Every row gives one point. The last column is the point's height on a tilted bowl or saddle (a function of degree 2), plus a little noise. Count its main directions that bend up, bend down and stay straight.

Points (16 x 4):
[[  5 -19 -52  48]
 [ 44   7 -39  -5]
 [ 11 -40  -6  48]
 [-36  28  33  15]
 [-58  11  33  25]
 [ 42  12 -28  -7]
 [ 23  58 -38   5]
 [ 50  60  16  17]
 [ 23  40 -23  -4]
 [ 11 -25  48  60]
 [  5  17  33  17]
 [ 52  45  -2  -3]
 [-51  28 -13  35]
 [ 48  20  26  20]
 [ -9  28 -33  17]
 [  9  21   6   3]]
Directions: 2 up, 0 down, 1 straight

Points (22 x 5):
[[-23  12  24  -6   3]
 [  4   0 -14 -24  12]
 [ 30  29  -3  13   5]
 [-29 -58  18  34  37]
 [-19 -17  25  42  26]
 [ 25 -23  13 -43  22]
 [ 18 -36 -60  19  60]
 [ 10   7  18 -11   5]
 [-19  23  -9  -7   2]
 [ 39 -30  17  10  30]
 [-29 -12  -1  22  16]
 [  6 -21  -5  14  18]
 [-37 -49  -3  19  31]
 [  6  31  25 -26   2]
 [ -7  -8 -48 -34  35]
 [-16  -4 -37  35  29]
 [  6  -3  14 -21   7]
 [ 27  18  41 -13  11]
 [  1  15 -12  -1   5]
 [-50   1  -2  32  23]
 [ 20   0   2   3  10]
 [  9  18  12 -46  10]]
Directions: 3 up, 0 down, 1 straight

Points (45 x 7):
[[ 46  -9 -47  -4   8 -26  22]
 [-19  -3   7 -20   4   4  -8]
 [-15  18  14  18 -32 -22 -33]
 [  4 -39   6 -13  14 -12   1]
 [  6 -10 -36   3   8 -38  10]
 [-21 -11 -44 -12 -19 -41 -25]
 [  9 -34  21 -29 -10  26  -2]
 [ 24   1  13   8  17  11  12]
 [  7 -18  27  30 -17  -9 -10]
 [  3 -16 -41  14 -16 -15 -16]
 [ -8  17  26  11  15 -14  11]
 [ 51 -15   5 -30  17  30  -3]
 [ 25  -5 -12  -1 -19  10   1]
 [  4 -12 -24 -26 -25 -12 -12]
 [ -5 -26  -7   8  27  28 -10]
 [-10 -15   9  28 -11  -7 -13]
 [ 25  15   5  17  13 -10  19]
 [ 13  -6   2  -4  19 -15  11]
 [-14  -3 -22 -11 -13  28 -26]
 [ 13  34  -4 -29  27 -33  27]
 [ 20  18 -37  -3  25   6  14]
 [ 17  -5  -8  -1 -11  43  -3]
 [ 29  30 -13  -2  -7  18   8]
 [ 14  15  29  -8   1  10  -4]
 [ 12   9  26   6  -1  -2  -1]
 [-10  25  -3 -10 -12  -6   3]
 [  1  24  47 -22 -25 -10 -25]
 [  4  -5  -8  38 -26 -19 -21]
 [ 32  24 -13  18  -9 -44   8]
 [-27 -21  -8  -3 -47  38 -51]
 [-29 -10  20  -2  -9  25 -23]
 [ 42   1 -42 -32   9  32  -9]
 [ 18   3 -38  19  20  47  -6]
 [-29 -28  28 -21  -1  13 -20]
 [-23 -52  22  13   2 -13 -12]
 [ -2  27  -6  13 -60 -32 -60]
 [ 41 -13  17  -2 -23  32  13]
 [ -9 -35 -27 -34  -9  19 -31]
 [-27  -8  -8 -28   8 -35   0]
 [-15 -36  14  -1  59  -7   3]
 [ -9  39   6  26 -11  12   3]
 [ -6  -9   5   5  38  10   5]
 [-23 -16  54  -2  19   6  -8]
 [-31   3  -7  11  16  -1  -2]
 [ 39 -21  -6 -23 -35 -38 -10]]
Directions: 2 up, 2 down, 2 straight

Points (63 x 9):
[[ -9  -6   0  24  15   5  -2  32  33]
 [  3   6  12  -7 -45  -8  19  22 -11]
 [ 15  21  13  33   6  -8  -4 -22   2]
 [ -5 -18  27 -16   4  31   3  18  32]
 [-14   0  14  18  -7   1  16  10  -4]
 [ -5  12  -3   2  -6   1   0  -6  -7]
 [-12   4  35  -9   8  -6  22 -22   6]
 [ 22 -32 -19 -17  -1  -1   9   7  -4]
 [ 20 -43  -7  23   0  18  -7  15  60]
 [ -3  12  -2  19 -36  -9 -11 -22  11]
 [ 15   7  19  21  14 -17  -8  27  19]
 [ 15  -8 -22 -34  12   9   7  14 -14]
 [-10  -1 -12 -10  13 -13  -8  16  -4]
 [ 10  -1  37 -12  20 -41  32  20 -24]
 [-25  12  26  13  34   1   0  -6  -7]
 [ 20 -15  40  -4 -29  -5  12  -3  11]
 [ -7   4 -15  24  -9  35 -35 -10 -37]
 [ 11 -42  27 -28  -6  -3 -16  16 -16]
 [-17  -9 -13   2   2   1  11  27  13]
 [ -1  22   8  22 -24  -5   4  18  -2]
 [ 15   5   5 -24  -5  -9 -10   8  -7]
 [ -4   7   2  -2  -2  -1   4   2   0]
 [ 11  -5  17 -32 -32  -3  12 -16   8]
 [-14 -22  34   1  -2  41   1   8  47]
 [  7   6 -14 -21  14  22  -7  17  -6]
 [ 11 -19 -28 -10  19  -1 -28   7 -29]
 [  5  21 -15 -14  -2 -14  36 -12 -18]
 [  5 -23  10 -10 -27  -6 -24  19   7]
 [ 20   7   1 -10  -6  -1  -3  24  -5]
 [ -3 -57   4   6  -1   1   1  28  23]
 [-26  -5   5   2   8  -3  -5  20   1]
 [-26 -33   5   1   1  14  13   6  -5]
 [-15  28 -26 -46 -25  14  14  22 -32]
 [ 10 -15 -26  -1  25  -3   6   8  16]
 [ 20  15   7  17 -31  14  14 -25 -12]
 [ 14   9  23  21  13  19  16  -5  10]
 [  4 -22   2   7  18 -27 -55  -3 -31]
 [  6  -7 -39 -21  12 -18  -9  -9 -44]
 [ -1 -12  28  -7  18   8  23   5   5]
 [-15 -24  30  -3  -8   3  10   3   5]
 [ -9   7  -3  10 -20  26  37   6 -28]
 [ 16   2 -25  11  -9 -10 -22  -9  -7]
 [ 12   4  19   4  28   3  39  -3   1]
 [-19  -9  18 -16  22  11  29  14 -16]
 [ 20  -7  -2 -46  -9  -8  -7   5 -34]
 [-12 -42 -34 -18   0   2  13  -1 -20]
 [  3 -23  -2 -13   9  -7  -8 -16 -19]
 [ 15  17   7  13  -4  -2  19  22   0]
 [  9  16  41  -5  -8  16  24  33 -26]
 [-11  13  16   0  39   2  31   5 -13]
 [-15  16 -12 -15  17  37   6  -3 -21]
 [ -9 -18  12   8 -28 -26  20  -9   3]
 [ 26   2   6 -38 -18  32 -14 -28  10]
 [  9 -17   3 -11   4   3   7  28   7]
 [ -2 -15  -8  -5 -31  12  39  -3 -18]
 [ -1 -11 -20  -6  -2  -4 -13   2  -7]
 [ -2 -15 -18  -9  -8  24   2   3   9]
 [ -6  24  -3 -36  -1  35   5  -5 -13]
 [ 11 -19   2  -3  18 -29   1   1  -8]
 [ 31  -6  28  -2  19  15   7  30   7]
 [ 35 -15 -26  44 -16   7  -9   7  45]
 [ 30   1   2  -9   4  16 -14  27 -11]
 [ 12 -60 -10 -36 -21  -8 -13   5 -57]]
Directions: 2 up, 3 down, 3 straight
